Rows are points. The last column is the point's height on a tilted bowl or saddle (a function of degree 2), plus a little noise. Count its main directions that bend up, bend down and stay straight.
(in the rows, 128 means zero)

Points, 18 rows:
[[158 145 124 122]
 [149 122 159 107]
 [164 129 131 115]
 [152 142 123 127]
 [160 164  86 157]
 [139 133 121 136]
 [144 140  92 143]
 [139 102 112 142]
 [100 105 138 144]
 [125 141 135 130]
 [100 188 123 168]
 [121 111  86 130]
 [ 88 166 133 138]
 [137 117 100 137]
 [162  93 167 129]
 [187 159 146  62]
 [138 126 190  65]
 [182 127 131  99]]
Directions: 1 up, 2 down, 0 straight

Points (23 x 5):
[[113 160 147 143 132]
 [114  86 109 129 123]
 [141  98 131 162 132]
 [106 107 149 111 149]
 [135 145 124  62 140]
 [140 128 161 161 130]
 [ 86 126  98 127 111]
 [138 142 116 128 124]
 [102 104 138 108 143]
 [111 152 152 162 124]
 [127 105 139 144 137]
 [123  79 107 108 116]
 [108 110 130 168 126]
 [164 162 127  72 115]
 [148 102 102  94 111]
 [120 142 133 111 145]
 [141 116 149 123 142]
 [136 152 157 103 157]
 [140 129 112  88 125]
 [124 131  98 145 118]
 [ 52 153 111 193  44]
 [121 123 130  85 147]
 [ 97 177 135 212  50]]
Directions: 1 up, 3 down, 0 straight

Points:
[[ 83 108 138 133 139]
 [124 141 151 113 136]
 [146 122 130 142 128]
 [123 141 148 108 138]
 [134 132 115 150 126]
 [148 177 112 115 149]
 [172 121 135  88 151]
 [110 121 103 134 133]
 [106 116  70 114 165]
 [143 117  88 160 142]
 [187 183 127 160 172]
 [144 112 116 159 136]
 [135 103 127 172 147]
 [172 137 137 163 137]
 [131 146  71  83 169]
 [110  80 162 112 178]
 [112 151  77 105 149]
 [150 133 202 181 196]
 [138 150 114 118 130]
 [119  93 135 127 151]
 [127 128 127 140 126]
 [141 127 108 163 132]
 [174 140 122 176 141]
 [115  91 136  85 175]]
Directions: 3 up, 0 down, 1 straight

Points:
[[154 104 148 119 183 175 165]
 [134 111 121 101 135 131 144]
 [116 159 145 100  86 100 127]
 [149  92 123 170 117 102 148]
 [ 81 109 154 146  95 114 127]
 [105 105 175 135 153 134 144]
 [ 95 126 114 104  91  72 156]
 [ 79 125 169 137 118 102 134]
 [123 140  89 161 152 161 163]
 [131 148 184 163 104 133 118]
 [138 102  93 121 142  85 179]
 [108 109  80 154 144  93 178]
 [143 137 140 153 143 145 136]
 [131 126  84 170 124 108 154]
 [ 87 124 107 105 129  67 172]
 [142  95 143 119 111 114 136]
 [161  90 142 194 159  90 189]
 [144 134 127 109 162 114 155]
 [ 76 152 133 119 158 117 157]
 [141  98 109 163 100 137 138]
 [ 93  85 141  99  86 125 146]
 [120 170 152 114  68 126 121]
 [150 153 134 110 131 107 131]
 [151 156 142 131 134 129 126]
 [151 133 102  95  74 114 146]
 [ 97 147 106 143 141 116 146]
 [130 143 128 131 125 135 125]
 [ 82  93  51 145 122 118 198]
 [210 123 117  89 140 105 172]
 [138 107 134 126  82 119 129]
 [121 173 125 132 149 118 136]
 [108 105  84 102 126  70 189]
 [ 89 122 161 110 144 155 138]
 [154  88 127  77 149 173 148]
 [122 105  91 116 140 124 164]
 [109 151 117 137 100 138 124]
 [102 103 108 128 115 195 141]
 [135 137 164 138 165  98 157]
 [148 109 165 183 140 152 143]
 [179 136 134 134 102 186 123]
 [146 149 148 150 119 146 120]
 [116 111 137 111 137 136 138]
 [112  74 116 137 154 167 162]
 [145 173  94 147  95 156 128]
 [120 174 123 132 128 145 123]
 [ 86 120 155 103 122 113 141]
 [151 122  63 124 125 139 167]
 [138 119 135 155 134 112 139]
 [ 99 164  87  88 114 129 148]]
Directions: 4 up, 0 down, 2 straight
